Each point is reached from the start by the listed moves, each made 0, 1 or 2 times, or once backwards (-1), plus a little noise. Is the number of moves made odd or even? Then give how often each move was made.
In the rows, zero is written as 128.

Moves:
(1): [ 96 133 132 193 126]
(2): [168 174 131 142 177]
Start: [159  96 119  78 174]
Points:
[166 147 126 159 221] -> even (1, 1)
[ 92  53 120 129 122] -> even (1, -1)
[135 151 129 224 218] -> odd (2, 1)

Moves:
(1): [126 116 130 120 128 151 125 139 128 115 128]
(2): [127 140 110 113 120 122 119 129 130 121 150]
(3): [123 110 152 142 111 133 126 138 136 131 111]
(4): [141 140 125 111 128 125 138 115 120 130 127]
(5): [122 149 106 139 128 131 134 157 162 122 129]
(6): [125 125 111 135 115 110 120 119 115 109 138]
(7): [120 131 132 127 130 119 154 133 141 147 118]
(8): [119 129 147 110 132 163 127 122 130 139 130]
Start: [131 131 132 117 132 129 122 124 117 130 118]
Points:
[105 167 103   7 133 187 150 115 122 126 173] -> odd (2, 2, -1, 1, 0, 1, 2, 2)
[143  78 136 136 125 127  80 119  75  92 127] -> odd (1, 0, 0, -1, -1, 0, -1, -1)
[130  94 179 119 100 158 124 138 126 124  81] -> even (1, 0, 2, 1, 0, 0, 0, 0)
[134 202  68  52  97 136  90  84 102  90 193] -> odd (-1, 2, 0, 2, 1, 2, -1, 2)

Moves:
(1): [111 103 131 116 120 128 117 108 114 121 111 142 132 134 130 130 135 138
 121 133]
(2): [112 135 120 126 140 138 130 116 113 139 135 106 126 126 127 130 141 125
 127 139]
(3): [132 131 122 123 128 137 125 128 134 122 132 137 136 117 119 129 130 128
 118 122]
(4): [134 139 116 132 138 123 130 139 119 136 122 137 131 126 133 123 122 126
 115 125]
(5): [128 124 122 120 127 122 131 137 122 128 131 123 126 119 136 134 120 144
 141 130]
(6): [122 138 127 123 144 109 134 122 133 128 133 121 136 129 126 129 125 122
 121 111]
(7): [137 144 127 139 119 117 128 141 137 120 139 126 127 141 131 116 122 128
 114 131]
(8): [113 127 112 135 119 134 137 120 133 107 118 120 137 123 129 127 143 144
 139 107]
(9): [136 125 140 117 136 132 128 134 127 130 123 118 125 127 147 121 116 128
 140 126]
(10): [131 125 124 126 125 133 118 145 119 131 132 124 130 122 135 134 131 128
 146 123]
(11): [133 125 143 138 125 118 131 122 132 124 129 120 127 131 140 131 128 133
 123 134]
(12): [123 123 126 131 120 130 135 135 144 119 128 120 127 117 137 126 125 125
 129 134]
(13): [128 137 127 134 122 127 130 132 135 128 133 125 120 124 134 125 138 132
 130 125]
(14): [130 127 122 117 138 154 123 111 151 128 125 128 129 128 130 139 132 111
 133 140]
(15): [124 120 123 127 121 137 138 140 139 118 125 132 131 128 131 129 136 137
 126 133]
(16): [136 120 123 116 131 138 136 127 130 119 117 124 119 130 132 128 125 123
 123 132]
(17): [136 126 124 117 126 139 130 143 129 146 128 136 133 137 137 131 114 118
 125 110]
(18): [131 120 148 137 131 140 123 131 136 126 131 135 107 151 134 127 109 119
 117 134]
Start: [138 115 139 132 134 124 138 141 141 131 132 138 131 133 113 125 127 131
 126 112]
Points:
[126 150  39  86 162 144 205 204 148 128 107 137 204  93 126 103 134 126
  74   7] -> odd (0, 1, 2, 2, -1, 2, 0, 1, 1, 0, -1, 1, 0, -1, 2, 1, 2, -1)
[131  61 166 104 127 166 148 181 156 143  98 142  70 125 193 108  90 143
 143 171] -> odd (1, 0, -1, 1, 1, -1, -1, -1, 2, -1, -1, 2, 2, 0, 1, 0, 0, 1)
[219 174 142 119 173 116 139 211 214 141 128 120 121 173 215 110  81  67
 116  67] -> even (0, -1, -1, 2, -1, 2, 2, 0, 2, 2, 1, 0, 2, 2, 0, 1, 1, 0)
[148 128 150 104 212 134 150  76 147 133 111  73  91 201 189 122  71  83
  53 178] -> odd (1, 2, -1, 2, 1, 1, 2, 0, 1, -1, 2, 0, -1, 2, -1, 2, 0, 1)
[106 117 121 100 119  66 143  70 201  72 146 122 140 108  96 125 148 125
  68 154] -> even (2, 0, 1, -1, 1, 2, 2, -1, -1, -1, 0, 2, 1, 1, -1, 1, -1, -1)

Moves:
(1): [122 119 139 123 132 135 122 141 140 112 123 128 116 135 130 131 136 134
 127 124 135 134 140 127 133 118]
(2): [131 133 125 127 136 134 119 127 125 120 121 131 124 128 126 148 135 137
 118 116 126 133 114 137 133 126]
(3): [112 150 116  99 124 131 125 131 136 133 116 118 145 129 125 122 131 138
 124 123 128 129 133 144 131 122]
(4): [124 125 118 127 130 131 124 137 135 123 127 130 128 129 120 129 122 128
 130 126 122 115 138 127 132 130]
(5): [121 124 115 124 128 130 129 133 116 124 135 126 132 121 129 119 127 123
 144 139  97 143 121 122 130 147]
(6): [126 129 126 123 122 132 130 133 123 121 137 136 124 133 107 130 123 141
 145 137 136 128 123 127 121 127]
(7): [138 137 134 128 122 119 141 123 139 119 131 121 123 142 132 120 135 128
 105 105 115 117 141 135 121 134]
(8): [134 107 154 128 113 126 124 121 121 139 131 131 120 119 135 117 130 125
 127 143 122 126 141 134 126 131]
(9): [128 115 133 124 152 124 143 130 111 123 121 138 116 142 132 105 129 124
 116 130 134 136 122 136 122 131]
(10): [117 116 119 134 124 134 142 135 121 126 130 131 121 130 112 129 137 123
 127 126 129 117 120 122 124 134]
(11): [136 134 117 111 123 135 124 129 137 140 133 116 131 118 122 139 138 135
 131 133 129 140 142 134 130 116]
(12): [132 135 126 123 128 137 131 133 130 129 122 143 125 115 112 117 139 133
 116 123 128 124 129 124 118 127]
(13): [129 133 133 134 136 133 133 121 137 129 128 131 120 133 123 125 124 130
 120 131 124 120 120 120 126 128]
(14): [126 138 126 128 144 128 128 129 117 136 120 126 120 130 132 126 132 133
 133 123 136 136 119 137 131 138]
(15): [132 127 134 131 144 119 142 141 120 117 123 141 126 142 127 116 134 127
 122 132 127 129 114 128 135 138]
(16): [129 133 132 136 134 121 138 139 123 128 139 125 119 135 135 116 124 121
 132 124 124 119 127 131 130 113]
(17): [127 112 141 120 148 119 142 140 144 112 116 132 144 131 126 130 146 139
 132 132 120 129 103 133 111 136]
(18): [125 129 125 130 127 137 131 132 139 124 132 135 120 132 119 134 122 107
 120 121 124 131 127 127 128 126]
(19): [124 111 143 128 133 134 143 133 118 129 140 131 123 121 119 120 123 121
 116 117 135 126 127 109 128 143]
(20): [131 132 129 127 133 139 130 123 130 128 125 130 131 121 135 126 124 130
 137 139 128 137 116 144 135 133]
(21): [124 141 131 128 119 126 137 124 128 118 131 127 121 123 131 135 116 115
 130 132 124 117 140 125 130 120]
(22): [127 130 131 139 132 112 140 132 139 128 134 133 125 122 132 125 125 141
 116 123 132 125 126 131 111 132]
(23): [134 135 118 113 137 130 135 128 146 123 132 139 128 137 131 125 138 132
 118 121 126 121 126 129 116 130]
(24): [135 117 125 129 117 119 130 131 121 133 105 110 130 130 139 130 131 140
 134 129 126 132 114 130 131 137]
Start: [136 126 120 130 138 124 139 110 141 122 133 121 119 117 121 124 127 138
 112 140 112 152 111 113 134 115]
Points:
[172  96 140 124  55 124 127 111 106 158 203  63  82 113 121  87  91 134
 176 197  29 197 161 126 158 101] -> even (0, 0, 0, 0, 2, 2, 1, 2, 0, -1, 2, -1, 1, -1, 0, 2, -1, 1, 0, 0, -1, 0, -1, 1)
[113  63 142 193 101  84 189 119  98 150 129 126 111  54 148  61  79 105
 117 181 101 112 116 117 101 125] -> even (-1, -1, 0, 1, 0, -1, -1, 1, 1, 1, -1, 1, -1, -1, -1, 1, 0, 0, 0, 1, 1, 2, -1, 1)
[137 249  63  68  94 128 125 171 182  69  70  39  79 141  82 213 173 233
 127  63 102 147 149 172 155  48] -> odd (2, 2, 1, 1, 0, 2, 2, -1, -1, 0, 2, 1, 0, 2, 0, 1, 0, 0, -1, -1, 2, 0, -1, 2)
[170  65 162  26 120  99 157 182 145 100  88  80 143 135  90 117 188 210
 138 144  73 153 116 159 124 124] -> even (0, 1, 1, 2, 0, 2, 1, 2, 0, -1, 2, 0, -1, 0, 1, 1, 2, 0, 1, -1, 0, -1, 0, 2)
[126  69  77 140 148 118 208 172 130 100 161  82 110  82 101 146 163 189
 131 119  78 189  89  83 137 231] -> even (1, 0, -1, 1, 2, 0, 1, -1, -1, 2, 2, -1, -1, 1, 1, -1, 0, -1, 2, 1, 0, 2, 0, 1)

Moves:
(1): [122 119 131 124 126 142 133 125 128 135 119 132 130 127 137 134 119 129
 131 121 131 125 132 119 128]
(2): [125 131 128 136 122 135 131 134 142 149 115 124 139 130 128 125 129 121
 129 128 124 137 134 129 127]
(3): [122 139 141 133 123 134 122 134 128 133 135 142 140 129 141 127 131 140
 154 129 126 119 118 119 120]
(4): [119 111 120 122 131 120 127 145 128 128 129 126 142 125 118 131 130 125
 141 116 133 126 123 120 135]
(5): [130 132 131 129 121 122 121 122 132 124 138 130 111 122 127 123 121 123
 133 127 129 131 124 130 128]
(6): [127 133 122 130 137 116 109 139 126 131 122 129 123 111 141 134 138 138
 131 133 133 147 137 141 125]
(7): [129 132 128 133 125 119 127 128 131 120 120 128 123 124 127 135 120 127
 126 127 131 131 127 121 130]
(8): [121 121 133 137 129 129 123 126 120 123 126 141 127 131 135 134 132 120
 117 130 132 128 130 121 123]
(9): [123 123 136 146 119 137 114 143 114 126 124 121 115 130 122 122 103 137
 139 118 132 134 118 130 125]
(10): [128 137 128 133 128 125 118 134 131 116 130 122 126 122 136 124 145 121
 132 114 128 134 136 126 130]
(11): [120 137 108 140 138 134 136 132 123 123 132 128 132 134 129 111 128 129
 126 120 128 132 120 122 120]
(12): [136 138 127 129 137 137 135 127 132 132 133 131 130 134 124 131 127 132
 130 127 138 132 129 139 130]
(13): [117 126 134 114 136 144 110 126 122 140 122 136 126 132 128 130 126 122
 131 133 123 128 134 137 120]
(14): [132 109 139 122 130 144 132 121 133 113 124 126 124 127 127 120 137 131
 125 134 128 129 136 127 148]
(15): [103 125 137 128 124 112 128 130 137 123 144 116 123 146 141 127 133 117
 126 126 128 130 135 133 150]
(16): [131 124 138 131 136 116 138 121 122 136 123 129 142 118 125 108 123 123
 124 118 127 117 128 124 118]
(17): [125 129 129 114 117 129 133 133 136 122 128 114 120 139 128 126 126 123
 148 140 126 127 105 131 117]
(18): [139 132 126 139 140 146 113 143 123 135 128 119 126 123 148 128 127 125
 125 129 129 133 110 130 134]
(19): [111 121 126 139 130 127 138 131 135 127 140 136 138 118 124 140 130 125
 125 129 118 138 113 134 121]
(20): [131 136 123 132 117 139 117 128 129 124 141 118 131 132 124 138 129 121
 119 126 149 128 127 123 134]
(21): [130 127 119 136 138 121 137 130 105 134 127 130 132 130 123 129 138 138
 142 134 127 127 143 131 142]
(22): [127 115 141 129 119 124 133 111 119 135 145 136 138 138 113 118 133 122
 128 124 116 150 128 121 122]
(23): [127 126 129 133 132 128 125 129 133 133 135 123 134 130 119 131 124 126
 128 132 123 127 137 129 123]
(24): [123 135 131 109 132 141 130 129 118 146 121 122 111 136 132 131 144 120
 120 133 131 135 125 116 133]
Start: [123 118 128 129 117 148 144 143 127 117 120 134 118 126 132 126 128 126
 141 116 133 116 118 130 118]
Points:
[128  73 101 216 156 120 103 249 102 131  37 107 138  79 162 149 147 104
 121  83 140 135 135 113 177] -> odd (-1, 2, -1, 2, -1, 0, 1, 2, 1, 1, -1, -1, -1, 0, 0, 0, -1, 2, 0, -1, 1, -1, 0, 0)
[132 185 138 167 115 145  48 230 108  85 135  72  44 105 193 138 119 158
 212  49 226 176 102 119 175] -> even (1, -1, 1, 1, 1, 2, 2, -1, 2, 2, 0, 2, -1, 0, 1, 0, 0, 1, -1, 1, 0, 0, 0, 1)
[ 97  70 174 139  76 116  79 191 171  87 170  93 129 116 211 137 140 118
 171 129 152 160  56 136 173] -> odd (0, 0, 1, 1, 0, 2, 0, 0, 0, -1, -1, -1, -1, 1, 2, 0, 1, 2, 0, 1, -1, 1, -1, -1)
